Rows are points. Two turns around zero, p and q, are shown by what they do to some points. Write where each new point lands after one turn and then the other. Backwards means that the second turn is done in reverse. Each puzzle has new turns, and all numbers are rounded.
(in the rows, 128 means zero)

Turn p:
[155  72 150] => [154  85 171]
[138 139  98] => [146 134 100]
[ 98 188 159] => [ 82 186 132]
[132 146 158] => [120 153 152]
[116  94  75] => [138  81  85]
Turn q:
[132 186 144] => [124 160  77]
[ 87 154 158] => [107 106  80]
[169  65 118] => [122 133 203]
[105 147 118] => [143 116 103]
[147  88 102] => [144 125 177]
Where do these land?
q, then p: [149  98 145] => [ 94 134 149]
q, then p: [ 42 106 185] => [ 99  29 104]
p, then q: [146 168 108] => [158 161 110]
q, then p: [137 135 114] => [140 142 130]
p, then q: [176 151 106] => [143 183 131]
q, then p backwards: [118 111 109] => [143 105 132]

Turn p:
[108  99 106 115] => [116  94 142 108]
[146  91 107 145] => [ 96 107 100 115]
[ 92 168 132 150] => [156 121 145 176]
[115 180 148 132] => [159 154 146 165]
[147 132 112 113] => [105 142 137 122]
[121 160  93 116] => [106 133 165 152]
[167  66 197 125] => [157 145  62  60]
Turn q:
[189 105 153 134] => [162 172 116  86]
[ 94 129 144 124] => [115 113 160 134]
[ 98 105  92 143] => [150  85 124 152]
[ 84 130 102  98] => [ 98  77 129 136]
[175 171 149 141] => [116 193 112 131]
Where do these land?
p, then q: [148 128 169 110] => [ 95 145  96 122]
p, then q: [122 154 123 111] => [122 153 147 131]
q, then p: [136 119  31 133] => [ 47  78 105 129]
q, then p: [125 122 158 173] => [144 169 100 144]
q, then p: [110 116 158 113] => [159 136 131 104]

Turn p:
[126  84  93  86] => [101  81  91 102]
[109 192 167 148] => [146 154 191 166]
[111 139 114 157] => [106 157 139 128]
[153  72 179 117] => [169 111  68 159]
[141 153  88 132] => [119 137 150  86]
Turn q:
[ 70 137 137 139] => [ 80 121 110  97]
[180 124  66 165] => [143 158 114 209]
[168  94 113 174] => [151 108  99 186]
[153 113 114 127] => [153 135 123 147]
[138 156 152 148] => [110 104 156 141]
[101 138 158  67] => [135 136 154  60]
[ 85 133 156  76] => [123 133 139  56]
Where do these land?
p, then q backwards: [182 190 123 123] => [156 134 159  57]
q, then p: [ 81 138 170 145] => [ 89  87 103 151]
p, then q: [139  91 121 144] => [120 168 124 138]
q, then p: [ 89 130 131 109] => [114  91 145 128]
q, then p: [ 99 132 107 126] => [106 119 155 125]
p, then q: [209 120  73 140] => [177 195 173  98]
p, then q: [ 98  94 171 109] => [115 118  81 170]

Turn p:
[167 133 106 119 103  87] => [125 158 139  97  83 107]
[189 156  98 192 150  77] => [165 207  87 115  76 147]
[ 66  78 133 110 138 153] => [107  54 106 134 159 124]
[ 94 102 188 102 168 145] => [112  86 120 197 155 109]
[104 135 146 141  84 133] => [111 109 159 126 119 166]
[ 98 168 100 103 103 137] => [ 90 140 152  92 161 139]
[116  93 153 117 136 184] => [154  75 140 151 162 120]
[190 159  99 141 143 108] => [160 195 121 110 109 113]
Turn q:
[ 95 133 102 110  69 141] => [143 181 140 137 175 109]
[159 160 132 115 128 151] => [141  93 133 150 154 139]
[153  78 161 103  82 151] => [ 91 164 125 163 149 185]
[161 172 124 131 132  92] => [175  98 157 135 109 136]
[153 105  74 170 138 178] => [136 124  51 169 125 100]
[120 121 128 135  80  80] => [148 178 164 135 106 134]
[102  97 151  94 192 155] => [ 75 101  96  71 141 142]
[ 95 129 101 109 185 139] => [127 106  94  71 140 105]
[115 157 178 186 147  65] => [117 106 192 121  51 102]
Where do these land?
q, then p: [200  86 163 162 161 136] => [154  65 135  74 134 181]
q, then p: [ 82 150  97  81 144 125] => [112 152 121 144 140  59]
q, then p: [150  96 111 188 148 147] => [121 123 116  66 101 164]
p, then q: [144 154  93 115  92 101] => [132 129 173 109 170 140]
q, then p: [109  90 163 150 135 114] => [ 86 111 153 118 140 157]
q, then p backwards: [114 160  97  80 101 109] => [159 151 102 133 127 186]
q, then p: [115 138 174 181 172 139] => [ 83  70 120 120  90 146]
q, then p: [111 150 125  68  71 154] => [146 167  97 189 168 115]

Turn p:
[154 180 144 142 120 105 129 110] => [170 153 142 135 156 161 125 114]
[201 108  91 139  90 100 129 157] => [181 129  82 178  83 123 103 114]
[ 78 112 206 132 144 157 160 183] => [ 90 139 204 119 110 106 125 204]
[168  81 145 141 155 127 159 103] => [180  94 125  94 112  98 129 148]
[150 148  77 156 153 166 120 105] => [143 123  82 142 179 103 161 121]
[ 92 151  65  45 137 178 107 125] => [ 47 178  65  98 136 117 157  99]
[ 84 124 166 141  73 127 110 126] => [ 98 110 175 149 104 173 149 128]
[128 166 196 123 151  76 126  71] => [167 129 179  69 163 185 107 117]
[107  89  85 122 120 108 154 137] => [110 109 125 134  97  85 115  91]
[118 121 104 138 138 136  88 162] => [ 94 116 100 159 140 126 109 143]
Turn q:
[ 99 118 106 149 108 148  94 106] => [126 125 108 124 163 120  79 114]
[112 112 108 177 133 104 159 107] => [156 151 104 143 177 131 153 116]
[103 208 106 110  86 143 161 203] => [161 116 117  40  87  58 146 153]
[105  90 119  43 135  98 131  98] => [ 74  60 166 130 161 144 156 125]
[160 102 115  66 147 151 137 149] => [ 82 121 160  92 106 170 143 143]
[223  91 173 173 130 125 100 120] => [164 175 162 185  89 197  97 118]
[104 164 111 171 149 103 120 159] => [140 172 120 126 133  68 139 112]
[133  95 201 167 145 149 126 109] => [135 148 109 199 122 155 107 173]
[128 113 118  57 112 119 116 118] => [ 97  72 164 109 130 141 128 122]
[114 187 124 167 136 139 135 111] => [146 140  71 132 111  94 131 106]
Where do these land?
q, then p: [156 159  50 145 188 148  93 184] => [ 99 193 155  90 156 188 144  60]
p, then q: [ 96 171 109 146 136 107 185 105] => [122 108 112 199 105 131 164 109]
q, then p backwards: [177 104 117 144 101 145  98 124] => [139 149 154 112 116  69 117 128]
p, then q backwards: [102 126 139 101 129 143 186  67] => [144 157  69 100 128  92 150 170]
q, then p: [163 157 186 145 115 163 134  90] => [139 106  90 197 107 130 165 121]
p, then q: [173 140 128  89 143  96 120 167] => [124 130 139 100  97 103  85  81]
q, then p: [130 112 136 134  76 129  96  92] => [135  81  87 124 135 148 130 160]
p, then q: [ 79 102 168 136 144 104 149 118] => [113  96 159 169 126 128 116 174]
p, then q: [171  71 140 141  61 159  79 192] => [206 174 130  63 165 124  76 155]
q, then p: [ 64 136 124  94 152 108 116 170] => [106 126 180 111 119 123  62 112]
p, then q backwards: [ 99 130 109 133 163 106 153  98] => [104 136  81 116 109 103 105 130]

Turn p:
[104 155  74 125 124 159 144  80] => [109 110 149 131 156  61 163 119]
[ 64 105  83 168 105 149 148 113] => [151 104 147 133 104  91 208 125]
[148 129 162  89 132 139 113 178] => [136 158 131 163 117 155  75 126]
[ 64 174 110 106 120 123 131 135] => [141 104 153 139 103  66 113 159]
[141 131 110 173  75  88 200 103] => [107 148 168  54 126 134 188 164]
[158  95 160  75 155 128 103 157] => [120 164  85 168 121 159  83 119]
[194 114 116 144 161 166 101 156] => [100 120 133 158 150 183 115  68]
[146 113 207 113 208  97 116 178] => [140 143  72 113  77 174  42  93]
[153 107 111 149 139  78  82 130] => [102  85  93 127 128 176 132 148]
[ 95 156 145 165  80 122 136  95] => [174 113 153  88 148 108 153 161]
[139 129 129  99 109 158 134  83] => [127 158 123 136 176  99 138 128]
Turn q:
[174 125  87 135 130 140 154 132] => [164 121 134 121 156 173 129 151]
[168 174 169 168 127 101 161  73] => [ 85 158 109 185 130 181  82 150]
[ 59 130 157 143  75  82 145 176] => [ 79 180  94 109 168  64 156 111]
[136  82 171 130 131 172 156  90] => [144 149 105 156  64 154 163 143]
[ 97 136 136 100  75 162  76  86] => [161 154 164 174  99  71 118  99]
[164 142  78 159 174 164 105 105] => [166  60 137 156 138 173 110 118]
[137 106 110 142 107 103 105 126] => [123 118 150 144 152 110 145 153]
[135 168 128 110 148 148  62 180] => [150  79 121  97 126  79  70 119]
[138 128 130 120 176  85 161 170] => [ 86 112 114  67 140 157 127 142]
[ 72  89 114  73 135 122 155 144] => [122 151 152  70 109 118 181  93]
Where do these land?
p, then q: [147 175 133 159  86  98  68 154] => [160  84  86 102  79  98 153 162]
q, then p: [ 89  77 154  98 159 156 131 134] => [117 181 149 119 137 110 161 178]
q, then p backwards: [159  84  73 134 121 139 179  98] => [149  90 138 174  57 140 115 143]
p, then q: [ 66 122  71 145 120 102  88 159] => [133 151  95 130 157 111 202 178]
q, then p backwards: [134 145 171 120  85 168 139 107] => [104  98 166  78 130 140 139 152]
q, then p: [174 176 168  77  94 150 138 162] => [104  92 147 176 162 151  67 168]
q, then p: [128 149 110 175 135  75 150 146] => [130 102 104 144  89  89 126  82]
q, then p backwards: [ 91 160 136 114 156 172 152 124] => [133 102 159 148 185 145 139 143]
p, then q backwards: [127 100 138 184 177 129  84 107] => [105 134 104 166 186 174 140 155]
q, then p: [164  93 126  76 146  91 150  89] => [193 174 164 145 122 125  96 129]

Turn p:
[121 161 189 114 163 113 145 116  82] => [179 164 148 158 174  99 101 123 139]
[149 155 155  72 167 105 154 203  85] => [136 175 104 205 183 151  95 169 120]
[132 144  78 150 121 156  88  63 121] => [151  92 139  68 137 149 180  93 130]
[123 165 155  78 171  46 150 136  96] => [125 145 145 169 223 108  75 137 110]
[ 81  73 107 140 151 126 149 130 149] => [ 88 103 162 126  99 140  98 131 172]
[126 112  92 156 169 149 101 107 171] => [124  79 141  84 117 137 150 162 162]
[161  73 118 114  97 153  99 105 141] => [ 96 123 141 132  94 123 199 120 123]
[133 133 156 140 103 127  89 165 156] => [112 165  96 103 108 105 134 158 116]
[ 65 115 107 105 125 161 146 106 116] => [116 119 128 131 124 147 118  73 186]
[131 133 142 127 122  85 130 176  77] => [123 183 139 147 149 151  94 138  92]
[167 147 125 138  68 138 121 139 181] => [118 112  71 113  90 104 152 133  80]
[145 124 113 203  78 177 165  92 161] => [167  78 121 100  36 122 136  99 105]
Turn q:
[122 118 160 209 153 108 105 130 164] => [100 147 101 128  68  82 153 106  85]
[190  95 132 117  84 137 225 112  61] => [175 125  97 131 235 139  70 138  73]
[223 101 156  88 148 134 140 166  69] => [207 125 139 198 145 154  88 168  81]
[111 124 123 128 115 118 170 194 117] => [ 93 116  86 170 146 137  94 145 140]
[ 93 130 156  87 149 116 132 102 154] => [118  82 159 135 134 123 161  95 141]
[132 166 142 105 116 121  85 142 158] => [141  97 125 118  81 148 152 145 154]
[ 92 127  84  92 152 113 128 138 124] => [112 130 156 148 138 122 113 118 187]
[116 136 102 117 145 204 144 101 160] => [116 166 143 112 149 188 160  85 139]
[ 88 109 133 178 101 131 105 111  81] => [ 84 153 141  92 140  89 128 170 101]
[134 104 128 139 115 111  87 110 171] => [127 117 143  93  77 120 116 106 117]
[107 197  92 149 130 116  87 102 148] => [134 151 116  83  96 107 173 132 188]
Where do these land?
q, then p: [178 121 121 104 153  81 108 134 131] => [125 136 140 114 108 106 163 148  69]
q, then p: [187 156  93 110 119 156 130 120 109] => [162 111  87 144 135 139 171 168 115]
p, then q: [ 87 168 107 100  97 116  89 129 114] => [143 145 169 127 150 131 160 100 181]
p, then q backwards: [111 143 192 136 101 141 171 179  83] => [193 103  77 163 173 124 130 166 123]
p, then q: [108 159  93 143 152  97  90 138  99] => [142 133 171 170 127 167 162 131 143]
p, then q: [159  74  98  99 171 146 152 112 155] => [ 64 128 104 141 125 129 105  98  72]
q, then p: [ 77 117 168 160 120 123 165  85 150] => [111 112 182 150 163 133  95  84 159]
q, then p: [150  68 138 127 160 197 113  61 176] => [208 152 142 163 149  87 163  58 142]
q, then p: [132 132  83 135  87 111  89 139  98] => [ 89 155  74 122 148 122 137 158 121]
q, then p: [ 91 142 186 166 120 111 172 183 165] => [ 92 103 168  98  99 192  91  83 144]

Turn p:
[123 166 122 138 119  95 110 162 144 173 125] => [104 129 164 127 145 128 128  84 146 160 162]
[129  94 149 107 158  87  99 129 125 118 146] => [100 172 118 110 115 141 166 116 108 123 107]
[119 156 155 154 145 136 154 148  90 137 147] => [146  98 108 136 130 143 157 127 110 146 175]
[106  99 160 151 164 134 138  97 155 153 107] => [137 155 124 125  71 118 107 142  99 166 132]
[144  92 111 149 112 114 129 129  99 104 133] => [119  93 131 115 114 124 150 127 115  98  98]
[103 115 135 134 105 114 103 164 101 138 130] => [ 80 105 126 141 117 151 142 109 135 126 136]
[152 110 112 100 133 154 161 101 146 147 144] => [147 138  95  96 144  96  92 137 120 122 120]
[139 126 101  93 124 149 143 162 107 109 121] => [130 118 102 156 157 117 125 112 132  84 125]
[172 113 115 125 116 132 112 123 153 112 119] => [141 140 152 106 127 127 110 121 136  90 105]
[135 153  98 116 102 149  88 136 151 118 124] => [126 131 156 139 162 153  96 122 158 114 111]
[115 130 115 160 159 143 137 112 160 110 140] => [151 134 151 134 134 130 112 152  84 146 119]
[112 154 145  91 122 129 132  86  96 128 100] => [145 138  93 148 121 120 146 148 181 150 119]
[116 155 147 147 106 128 156 115 135 117 129] => [139 113 144 130 127 119 134 167 139 139 155]
Turn q:
[100 130 134 137 112 107 117 141 102 134 146] => [141 140 152 142 142 128 135 137  95 136 148]
[225 115 137 134 143 110 109 115 138 146 134] => [109 135 135 143 103 159 141  58 187 110 139]
[113 127 137 118  95 115 148 139 143 116 129] => [122 137 117 136 163 137 111 131 109 140 114]
[102 125 146  88 144 153 163 139 126 119 139] => [119 116  98  94 122 143 136 142  86 132 106]
[114 122  38 121 140 121 110 152 138 138 133] => [163 131 165 126  81 108  64 132 125 140 112]
[100 137 120 118 131 129 122 111 131 111 141] => [153 127 109 128 128 120 119 143 111 116 134]
[102 124 130 144 123 156 126 128 136 141 146] => [117 122 118 148 114 103 134 144 107 136 129]
[145  88 134 118 143 126 131 112 132 111 100] => [107 117 118  90 137 122 114 106 147 115 143]
[155 139 129 140 150 122 106 112 140 140 125] => [132 141 125 136 106 129 138 119 165 117 141]
[113 136 131 130 146 136 191 129 122 121 144] => [118 137 122 109 130 121 147 135  95 104  80]
[177 141 142 143  47 124 120 131  85 116 133] => [134  87 161 183 186 155 149  94 139 137 128]
[107 139 144 129 141 133 110 109 135 158  71] => [131 140 116 100 132 102 148 154 167 162 148]
[111 139 142 143 147 133 111 147 135 112 122] => [116 133 129 128 121 137 127 168 131 118 144]
Where do these land?
q, then p: [152 125 134 148 130 133 124 121 128 155 138] => [127 117 143 119 120 111 126 156 129 145 137]
p, then q: [150 115 139 114 136 134 131 152 126 151  85] => [157 128 111 164 150 116 116 114 140 107 134]
q, then p backwards: [ 94 128 149 124 134 149 183 155 185 125 100] => [ 87  81 116  86 118 124 120  84 139 130 170]
q, then p backwards: [124 140 128 114 152 156 107 139 124 138 158] => [117 108 161 158 138 137 132 123 108 122 115]
p, then q: [105 117 136 173 103 140 111 139 103  77  57] => [ 54 106 137 171 187 105 118 135 133 122 136]
p, then q: [129 172 133 113 129  86 114 144 156 133 140] => [129 164  92 125 110 138 168 144 116 117 115]
p, then q: [142 114 138 121 146  67 133 123 132 141 157] => [164 148 114  95 145 138 150 123 103 141  97]
q, then p: [119 122  87 134 136 149 142  98  99 143 146] => [122 124 133 103 100  99 164 129 151 106 115]
q, then p: [122 109 145 119  89 104 114 118 126 149 159] => [155 102 116 101 132 138 141 125 118 170 118]
q, then p backwards: [129 116 103 130 130 144 130 144 148 127 122] => [116 108 117 134 111 137 125 116 139 142 114]
q, then p: [121 145 139 120 123 143 115 132 108 124 129] => [127 116 113 119 124 122 120 120 110 111 139]
p, then q: [131 129 137 113 140 112 110  57 123  86 125] => [107 131 141 112 142 157 125 146 169 163  76]
p, then q backwards: [145 131  97 141 114 147 148 143 107 115 149] => [126 123 125 122 108 146 136 109 102  86 129]
